Rows are points. The last column is the point's height on a tilted bowl or saddle (a function of degree 2), plus a little noise. Along how many of its main directions does it bend up, bend down or stay straight?

Points (16 x 4)
[[ 3.4 -6.4  3.3 -5.7]
 [ 0.8 -1.8 -5.3 -2.4]
 [ 1.4 -2.7  0.4 -2.6]
 [ 0.9 -3.7 -0.9 -2.9]
 [ 0.0 -3.2 -2.9 -2.5]
 [ 3.4  1.9 -1.6 -3.1]
 [-0.8  4.1  7.9 -1.8]
 [ 0.6 -2.8 -7.6 -2.5]
 [ 1.0 -3.1 -2.4 -2.6]
 [ 0.7 -3.1  2.0 -2.7]
 [-6.4  6.1 -3.6 -7.3]
 [ 0.4  5.5  2.3 -3.1]
 [-5.7 -4.0  0.5 -4.9]
 [-0.8 -0.2 -2.7 -2.2]
 [-1.9  1.3 -5.9 -3.0]
 [-2.5 -1.1  5.8 -2.5]]
Directions: 0 up, 2 down, 1 straight

Points (26 x 5)
[[  4.0 -11.8  -4.1  -2.6   0.5]
 [ -1.1   7.8  -0.9  -1.7   3.5]
 [ -6.8   0.8  -3.2   0.6   2.6]
 [ -2.4  -3.8  -3.3   2.0   3.9]
 [ -0.9   7.9   3.9  -1.2   4.9]
 [  3.8  -0.7   3.7  -2.8   2.4]
 [ -5.0  -2.7  -3.6  -2.3   5.0]
 [  3.2   0.5   1.5  -3.5   0.7]
 [  3.2  -0.2   2.4   0.6   2.3]
 [  0.5  -0.7  -2.7  -2.5   1.7]
 [ -0.4  -2.4  -0.4   2.4   1.7]
 [  1.1  -5.5  -4.4  -5.5   2.2]
 [  1.1  -3.8  -0.7   2.1   2.3]
 [  4.1   2.8   0.2   2.8   1.9]
 [  0.3   2.5   1.5   1.9   1.4]
 [ -2.8   4.9   1.6   0.0   0.9]
 [  3.1   2.9   3.3   6.0   6.0]
 [ -3.8  -2.8   6.9  -4.6   3.4]
 [ -4.5   3.1  -2.8  -0.8   3.1]
 [  4.2  -4.6  -7.5   4.6   8.6]
 [ -1.2  -3.6  -1.5   0.9   2.0]
 [ -0.7   4.2   2.4  -0.9   2.2]
 [  0.3  -5.7   3.8  -3.9   1.0]
 [ -4.1   1.1  -0.1  -4.3   2.8]
 [  2.2   0.6   3.0   6.5   6.2]
 [  2.5  -2.7   0.5   4.7   4.2]]
Directions: 2 up, 1 down, 1 straight

Points (49 x 7)
[[ -0.3  -2.5  -0.4   3.1   2.8   0.9  -2.1]
 [  8.8  -0.8  -2.7  -4.2   1.1  -2.4  -0.7]
 [ -4.4  -3.9  -6.9  -5.4  -0.4  -2.9   2.4]
 [  2.2   4.6   2.8  -0.4  -5.9  -2.8  -5.3]
 [  6.0   1.3   5.8  -0.9  -1.3  -0.7   4.8]
 [  3.6  -5.5  -5.3  -2.1  -6.4   1.4  -1.6]
 [ -0.5  -2.5   0.1  -2.3   2.6   2.4  -0.2]
 [ -0.4  -4.1  -7.2   3.3   0.5   7.3   1.6]
 [ -1.4  -7.3   4.5   1.8   2.5   3.4  -1.1]
 [  2.7  -1.7   4.4  -2.1  -4.3   2.2   2.9]
 [  4.3   3.0   3.4   1.4  -0.9   3.3  -0.7]
 [ -1.3   2.0   0.2   1.3   6.4  -1.1  -3.0]
 [ -3.3  -3.4  -2.6   0.4   2.2  -0.5   0.9]
 [  0.0   0.8   2.5  -5.4   1.4   3.4  -0.6]
 [  3.2   2.8  -7.2  -2.0   2.2  -3.8  -0.8]
 [  2.3  -1.1   3.8  -2.8  -1.1  -5.6   2.0]
 [  6.1  -2.9  -2.9  -3.4  -0.6   2.9   0.8]
 [  3.4   2.0  -5.2   1.9   6.3   1.9  -5.0]
 [  2.4  -0.7  -6.3   1.1   8.6  11.0  -8.5]
 [  0.4  10.2   1.5  -1.9   0.9   1.7  -3.6]
 [  3.4   8.2  -1.7  -0.6   0.9   0.8  -1.7]
 [ -3.0  -4.4   1.9  -0.6  -0.1   0.9   0.0]
 [  1.7   4.3  -4.8  -5.9  -2.4   3.7  -1.3]
 [ -0.3  -0.2   9.2   4.4   1.5  10.3  -6.6]
 [  0.7  -4.7  -1.4  -0.7   1.8  -2.0   0.3]
 [ -3.8   2.7   3.9  -4.1  -8.2   0.6 -10.6]
 [  2.2  -0.7   1.2  -0.7   2.1  -0.6   0.0]
 [  2.1  -4.5   0.6   2.2   3.1   3.2  -1.7]
 [ -0.5   2.0   2.0  -4.5   6.8   1.1  -6.1]
 [  3.2   4.6   2.0  -3.3   0.1   5.2  -0.2]
 [  2.1   0.7   5.0  -2.1   1.2  -5.1   1.8]
 [ -2.5   1.0  -3.7  -7.3  -2.6  -2.1  -3.0]
 [ -1.5   4.0   3.7  -6.1  -0.4   2.0  -4.6]
 [ -3.4  -1.3  -1.5  -1.8  -0.7  -0.8   0.4]
 [ -4.0   5.2  -1.5   0.5  -6.7  -0.9  -6.0]
 [ -3.6   0.0  -0.5  -0.8  -4.9   1.7  -1.0]
 [  0.9  -0.7  -0.6   2.9  -1.0   3.7  -1.3]
 [ -4.5  -0.9  -0.3   7.0   0.9   0.3  -2.7]
 [  1.0   1.0   1.3  -0.2  -2.4   1.3  -1.1]
 [ -0.2  -2.4   0.1  -1.4  -3.8   1.3   0.7]
 [ -0.8  -0.4   3.9  -7.3   0.4  -0.8  -3.2]
 [  1.9   1.4   4.4  -4.9   1.2   0.3  -0.7]
 [ -5.0  -0.5   1.0   1.5  -5.2  -1.3  -3.9]
 [  3.1  -1.3   0.7  -7.4  -4.0   3.4   3.3]
 [ -4.5  -3.6  -0.6  -4.0  -4.2  -1.2  -0.5]
 [  2.4   5.0   3.3   2.8   0.2  -2.5  -0.2]
 [  3.7  -2.1   0.0   1.4   1.1   0.2   0.0]
 [  5.8   2.5   1.1   8.0   3.4   3.4  -7.8]
 [  3.5  -5.9  -0.3  -2.9  -6.9   3.4   5.0]]
Directions: 2 up, 3 down, 1 straight
